Rows are points. The ring and each string are closed loops that go straight from each point to the next, and from the last back to the first. Before rounding, they use only three directions, however many columns there are. How many times does the string pass through the ring? Passing back the other way cancels.
In the rows, zero is written as 128.

Ring:
[[140 154 182 116]
 [133 167 149 107]
 [123 167  92 114]
 [118 151  80 140]
 [124 126  96 161]
 [139 105 120 166]
 [157  99 168 151]
 [155 114 189 139]]
String (19 x 4):
[[120 193 151  98]
 [135 172 120  91]
 [148 147 107  97]
 [140 139 130 124]
 [131 149 157 134]
 [138 140 149 131]
 [157 128 165 115]
 [161 120 209 127]
 [160 110 238 146]
 [146 118 221 157]
 [164  96 204 149]
 [174  88 188 139]
 [160 110 146 128]
 [149 124 157 132]
 [157 122 150 120]
 [158 135 171 106]
 [146 135 133 120]
 [133 150 151 128]
 [120 173 169 127]]
Times through: 1
String, 23 rows:
[[137 124 162 154]
 [150 114 137 140]
 [152 114 133 135]
 [143 123 169 147]
 [144 124 212 152]
 [149 129 249 145]
 [131 148 202 144]
 [140 137 150 131]
 [153 131 132 113]
 [152 148 157  98]
 [133 179 205 102]
 [123 172 196 127]
 [129 157 175 130]
 [146 133 132 122]
 [155 138 165 107]
 [150 143 219 121]
 [147 136 235 138]
 [140 131 201 148]
 [148 121 147 136]
 [165  97 143 135]
 [175  74 151 147]
 [162  78 186 173]
 [144 106 177 167]]
Times through: 3

Ring (7 x 9):
[[ 92 127 130 130 135 142 133  87 201]
 [105 137  93 113 126 142 144  85 221]
 [156 153  65 112 119 120 134  96 221]
 [189 155  96 139 125  97 106 112 188]
 [197 146 121 168 133 100 121  97 140]
 [174 133 135 181 140 118 151  73 114]
 [113 121 158 163 143 136 140  79 148]]
String:
[[148 146  72 121 122 129 153  82 203]
 [166 160  12  95 108 132 176  73 233]
 [172 164  48 100 113 108 117 111 243]
 [173 160  89 117 121  96  85 128 228]
 [156 145 117 139 130 109 106 109 191]
 [167 146  94 140 127 116 136  90 178]
 [192 153  81 143 124 107 136  92 173]
 [185 148  87 148 126 113 147  84 162]
 [162 143 122 149 132 110 116 101 171]
 [185 146 145 164 136  90  83 121 158]
 [207 146 143 180 137  88 101 109 127]
 [221 142 127 195 138  99 146  78  91]
 [182 137 158 184 142 100 110 100 121]
 [151 136 150 160 138 109 103 106 161]
 [157 134 127 163 136 122 144  80 143]
 [164 127 116 181 139 138 197  43 100]
 [146 120 149 189 145 137 177  53  96]
 [121 117 187 185 150 129 130  81 119]
 [113 123 188 167 147 120  96 106 156]
 [127 131 144 153 138 125 122  93 168]
 [122 130 144 150 138 126 120  95 173]
 [ 81 120 184 148 145 131  94 108 187]
 [ 57 115 169 136 143 149 120  92 199]
 [ 71 122 127 125 136 156 152  75 204]
 [120 133  95 131 129 144 166  69 187]
 [122 136 114 132 131 131 133  90 196]
 [116 137 136 129 133 120  95 114 211]
 [102 141  82 101 123 141 138  91 242]
 [120 147  20  87 112 156 197  58 242]
 [141 149  26 101 114 147 193  59 221]]
Times through: 0
String, 27 rows:
[[151 143  83 132 125 129 155  79 186]
 [142 150  37 102 115 140 175  70 225]
 [115 147  49  91 116 144 160  80 247]
 [ 96 139  98 104 126 138 124  99 241]
 [131 137 124 139 133 123 120  98 189]
 [129 134 103 138 131 138 158  73 179]
 [119 132 144 144 137 124 111 101 185]
 [ 81 117 194 156 148 131  96 105 174]
 [ 90 110 178 172 150 148 151  68 133]
 [131 124 124 164 139 144 180  54 132]
 [144 135 119 151 134 127 144  81 162]
 [129 129 170 163 143 116 100 105 158]
 [121 119 188 179 149 124 115  92 132]
 [114 111 170 187 150 147 172  53 103]
 [123 122 135 164 141 143 169  60 137]
 [140 134 110 147 133 133 156  74 164]
 [119 132 153 147 139 120 102 107 183]
 [110 131 152 141 138 123 100 108 194]
 [120 135 127 136 133 127 120  97 194]
 [ 93 135 117 112 130 135 114 103 233]
 [104 144  37  87 115 156 182  65 248]
 [136 148  37 102 115 145 183  65 223]
 [145 144  86 126 125 126 142  87 199]
 [143 148 104 122 126 113 103 113 217]
 [151 154  83 111 121 112 107 113 232]
 [169 164  12  89 107 125 160  85 246]
 [160 153  44 110 116 130 164  78 214]]
Times through: 3

Ring (6 x 14):
[[129 136 131  87 108 115 111 114 176 148 174 172 139 178]
 [ 93 151  92 100 109 115 121  84 133 130 159 161 134 203]
 [100 133 120 138 107 120 132 104  98 113 132  83  84 142]
 [136 111 171 149 106 120 117 129 118 108 128  41  52 108]
 [171  98 207 131 106 116  91 143 169 118 144  56  56 116]
 [168 109 190 105 107 116  94 142 192 139 164 112  95 135]]
String (27 x 14):
[[117 117 153 157 104 126 151 142  90 120 124  43  62  67]
 [125 122 149 132 106 120 126 125 125 124 141  84  83 122]
 [124 123 147 133 108 116 107 106 127 108 137  76  73 157]
 [113 127 137 138 109 115 101  90 114  95 130  67  66 177]
 [ 82 138 105 151 106 123 150 102  69 109 122  69  79 126]
 [ 74 146  88 139 107 123 157 100  73 120 131  99 100 135]
 [ 95 141 107 123 107 121 143 109 108 130 145 120 111 142]
 [ 79 153  82 114 108 121 150  97 103 136 150 148 131 160]
 [ 65 168  54  95 110 116 138  70 113 135 161 189 156 217]
 [ 85 161  74  85 111 111 108  63 144 129 167 191 151 249]
 [120 137 127 101 110 111  91  85 159 119 159 139 112 215]
 [121 134 130 104 108 115 111 106 153 132 159 139 116 176]
 [114 141 116  94 107 119 133 118 153 153 169 170 142 156]
 [107 150  99  78 108 119 139 115 163 167 181 208 170 168]
 [108 153  97  72 110 114 114  93 174 154 183 213 167 215]
 [117 144 115  87 110 111  92  82 170 129 169 170 133 230]
 [125 133 134 105 109 112  94  93 158 120 157 131 107 200]
 [119 133 130 111 107 119 125 117 142 136 156 130 114 149]
 [ 86 153  85 101 108 120 148 103 122 147 161 171 147 163]
 [ 68 163  62 103 109 117 139  74 107 130 155 171 144 205]
 [ 59 163  58 117 109 118 143  69  85 120 144 147 129 199]
 [ 82 145  94 131 106 124 160 110  86 131 139 114 111 125]
 [109 131 128 129 106 122 141 123 113 130 142 100  98 119]
 [121 127 141 126 107 117 115 110 130 118 143  94  87 151]
 [119 125 143 136 108 116 108 101 119 104 133  71  70 160]
 [114 119 148 157 106 121 130 118  91 103 120  37  52 111]
 [115 115 153 163 104 125 148 137  82 112 118  29  51  71]]
Times through: 0
